Each row of a before or after table is a point. One or more steps were done to the points. Then noise was added and the rows were shuffled. The steps act on columns, c1 being the first. Write out the steps. A step turns or swaps two columns, mirrors them in a line or flattens them onto one, adds a multiple of one to another, or multiplies or shifts one. Angles are multiples of 10 degrees, from the lower column toward the higher: turns from -170 to 170, lines from 10 to 170 but not 90. Use the fewest steps. Two steps may share a column if one is a turn and the other turns, adds or multiplies; they go together, in the order done. Otherwise the lowest column goes first.

Before (10 x 2)
[[ -7 -50]
 [  6 -36]
 [ 50 -13]
 [-15 -53]
 [ 17 -12]
 [ 43   7]
 [  4 -60]
 [ -3  16]
 [ 59 -18]
 [ -1   1]]
After (10 x 2)
[[-15 -19]
 [  2   3]
 [-29 -55]
 [-47  17]
 [-18 -49]
 [-37   2]
 [-60   8]
 [ 19  -3]
 [-49  23]
 [ -2 -45]]
Steps: turn c1 and c2 by -100 degrees

Before (8 x 4)
[[ 25  18 -37  15]
 [-14 -29  14 -29]
 [ 48  33  -7  22]
 [-35  42 -34 -17]
 [-21 -14  60  60]
 [-33  52 -47 -23]
 [-15   3  25  -5]
 [-14  23  -7 -55]]
After (8 x 4)
[[-21   0  60 -60]
 [ 25   0  16  36]
 [-34   1 -17  35]
 [-15   0 -29 -14]
 [-14   0 -55   7]
 [-33  -1 -23  48]
 [ 49  -1  22   8]
 [-15   1  -5 -26]]
Steps: multiply c2 by 0; turn c3 and c4 by -90 degrees

Before (9 x 8)
[[  0  -7  18 -12  11  12  27  10]
 [-43   5  -9 -15  19  35  17 -15]
 [ 18   3 -19  31  -5 -25  40 -42]
 [ -2  48 -41  46  15  40 -38  -7]
 [-35  57   6  -6 -42  21  23  45]
 [-20  35  17 -21  23 -35   5 -21]
 [-11  37  19   4 -53   7 -39  24]
 [  7  -8  -8 -33   4 -40  -4  -6]
 [ -6   4 -14  49 -10 -28  12  -2]]
After (9 x 8)
[[ -3   5  10   9  19  33  17   8]
 [ -4  -9  -3  20  11  14  28   7]
 [  4  44 -37 -60  17  39 -37  -6]
 [-14  37 -56   4 -49   7 -40  23]
 [ 26   4  -3 -37  -3 -28  41 -37]
 [-28  58 -58   8 -42  20  24  49]
 [  5  -6  31  25   4 -37  -3  -9]
 [ -3   3 -18 -48  -7 -28  13   0]
 [  5  37 -38  24  24 -35   4  -7]]
Steps: flatten c1 and c8 onto the line at 120 degrees; turn c3 and c4 by 150 degrees; add -1 times c2 to c3

Before (10 x 9)
[[ 16   4  -4  12  -3 -23 -12 -15   4]
 [  2 -12  19   8  12  -2 -20 -14  15]
 [  6   3 -50  28  -7 -19 -10  -9  27]
 [-17  -7  17  22 -24  -6   6  54   4]
 [  2 -12  11 -12  -8  -2 -20 -11   5]
 [ 19   4 -20   1  -8   4   7  14  36]
 [ -5 -14  -1  11  -8 -25   2   5  21]
 [ -7  11   6   0  -5  -2  -1 -15  10]
 [ -4   4   3  -9   2  -8  -8  32  20]
 [  5 -17   3 -11  22  11   6 -14   4]]
After (10 x 9)
[[ -3  13   4 -19 -25 -12   8   1   3]
 [ 28  -2  33   6   7  42  -6   3  28]
 [  5 -10  -6 -11   8  -1   2 -13  11]
 [ -9  11 -18  61  22  -3   7   3   2]
 [  6  15 -11  10   7  22   7  -4  21]
 [-25  -3  -5  24  -2   4  -5   8  22]
 [ 19  -4  -8 -11   4  22 -11   9   7]
 [ -2  -2  19   7   9   6  13  24  33]
 [ 13  10 -18  -8 -14  -8 -15  -4  19]
 [ -5  12 -10 -16   6  -4 -20  -1   8]]
Steps: turn c1 and c8 by 70 degrees; turn c1 and c4 by -60 degrees; turn c2 and c5 by 170 degrees; turn c3 and c6 by -150 degrees; turn c7 and c9 by -10 degrees

Before (9 x 12)
[[ 17  31 -46   1  -9 -60   9 -22  26  -5  18 -20]
 [ 18  40 -14 -13  30 -12   8   7 -21  41  14  -9]
 [-33  25   8   2  10  10  -9   3  -5  10 -12 -46]
 [ 45 -12  26 -23 -28 -34   5   5 -14 -19 -12 -18]
 [-18  -1   4 -23  27 -32 -14   0  31 -13   9  16]
 [-43  -5  36 -27  16 -11  19   0   5  52  -7 -18]
 [  5  12  -4  19   0  17  11 -12  -8   5  13  28]
 [  7   5  13  15  21  11 -15  13 -27 -12  29 -34]
 [  6 -10 -15 -21   3  11 -17 -30  20  26  35  29]]
After (9 x 12)
[[-54  -4  35 -29  14  -9  19 -39   6 -15  14  10]
 [ 11 -10 -12 -22   4  10 -18  -1  21 -20 -41 -15]
 [ 41 -20  26 -24 -27 -35   0  13 -15   6   9  12]
 [-34  26   6   1  11   6 -14 -13  -4  -3  31  35]
 [  5  14  -1  20   3  18  10   4  -8  -6 -23 -18]
 [ 20  37 -18 -15  28 -10   7 -36 -20  -7   0  12]
 [  0   9  14  11  21  11 -12   0 -28   6 -10  38]
 [-21 -11   3 -22  28 -31 -12   9  28   4  -3 -10]
 [ 30  14 -48   2  -5 -61  12  18  27  -8 -12  26]]
Steps: add -0.3 times c3 to c1; add 0.3 times c6 to c2; turn c11 and c12 by 160 degrees; add 0.3 times c5 to c11; turn c8 and c10 by 130 degrees; multiply c10 by 0.4

Before (13 x 18)
[[ -2   4 -17   2 -50 -12  -5 -22   2  18   8   1   3  -3  22  24  -7   6]
 [-10  33  10  -9  17  18   7 -28 -23 -20 -35  27 -19   6  17  -2  11  19]
 [ 16  -4  10   3 -38  -3  34  -1  -4   3  -6  -9  15  12  19  21 -25 -24]
 [-32  19  10  19   5  -4  11 -22 -19 -23 -18  12  -2 -14  -7 -33  17  10]
 [-10  19  23  19  -3   5  21 -33   1 -13 -10  10 -28   4  35 -54  12   9]
 [-12  50 -41 -16  -7  -1 -32  56  -4   8   7   1 -22 -10  10   4  -1   7]
 [ -5  29  17  -5   3  15   9 -12  -1  -6  10  34 -11  -5   2 -18  30   5]
 [-27  15  22  18  23  21  -3 -46  13 -13  -2  29 -12 -12  16 -19 -15   2]
 [ -5  45 -43  10  -4   3 -13  48 -27  27   9  33 -16  -6   2   1 -10  29]
 [-46  15  13   2  19  10   1   7 -11 -10 -15  42 -24  14  25 -16  23  10]
 [  8   2 -11  -2   3   1  -9 -18 -26  24  13  -8   9  14  21  18  -5 -14]
 [ -4  19 -20  15  -9  13  16  -3   4  10  12 -16  15   3  25  27   5  14]
 [-27  60 -36  -2 -25  32 -37  52 -26  16  -5  16   2  17 -14 -19   0  29]]
After (13 x 18)
[[-15   5 -27   2 -50   3   3  -3  -5   9   8  -5   3  -4  21  25   6   4]
 [-25  47 -55   8  -3 -21   7  18  22  14   9 -32 -16 -11   3   2  18  29]
 [  7  -5   9   2 -37  -2 -18   0  -5  13  -7   7  16  32  21  21  24 -25]
 [  9  33  20  -6  19  24  -9 -20  26 -22 -35 -27 -19   6  17  -2  -1  19]
 [  2  29  19  -5   4  16   3 -13  11  -8  11 -35 -10  10   3 -19 -28   5]
 [  5  21  28  18  -3  19  -8 -16   4 -16 -11 -11 -29  20  34 -52 -11   8]
 [ -1  19  22  19   4   8  13  -7  22 -41 -19 -12  -3  14  -8 -33  -9  11]
 [-22  14  18   3  18   4 -13  -3  18 -42 -16 -43 -24  -1  25 -14 -18   9]
 [-30  60 -44  -2 -24  -8 -10   5  23 -10  -6 -17   2 -38 -15 -20   9  29]
 [-13   1 -23  -3   2   9 -11  -8  24  22  12   9   8 -11  20  18  13 -15]
 [-15  49 -43 -16  -7 -28  14  23   5  -5   7  -3 -22 -28  10   3   1   7]
 [ -6  17  27  17  24  35  12 -30 -19 -28  -3 -29 -12  -3  17 -19   9   3]
 [-10  18 -26  14  -8  11  -5  -9  -2   5  12  16  16  16  24  28  -6  14]]
Steps: add -0.5 times c10 to c3; turn c1 and c10 by 50 degrees; flatten c6 and c8 onto the line at 140 degrees; turn c7 and c14 by 100 degrees; turn c9 and c17 by -160 degrees; multiply c12 by -1
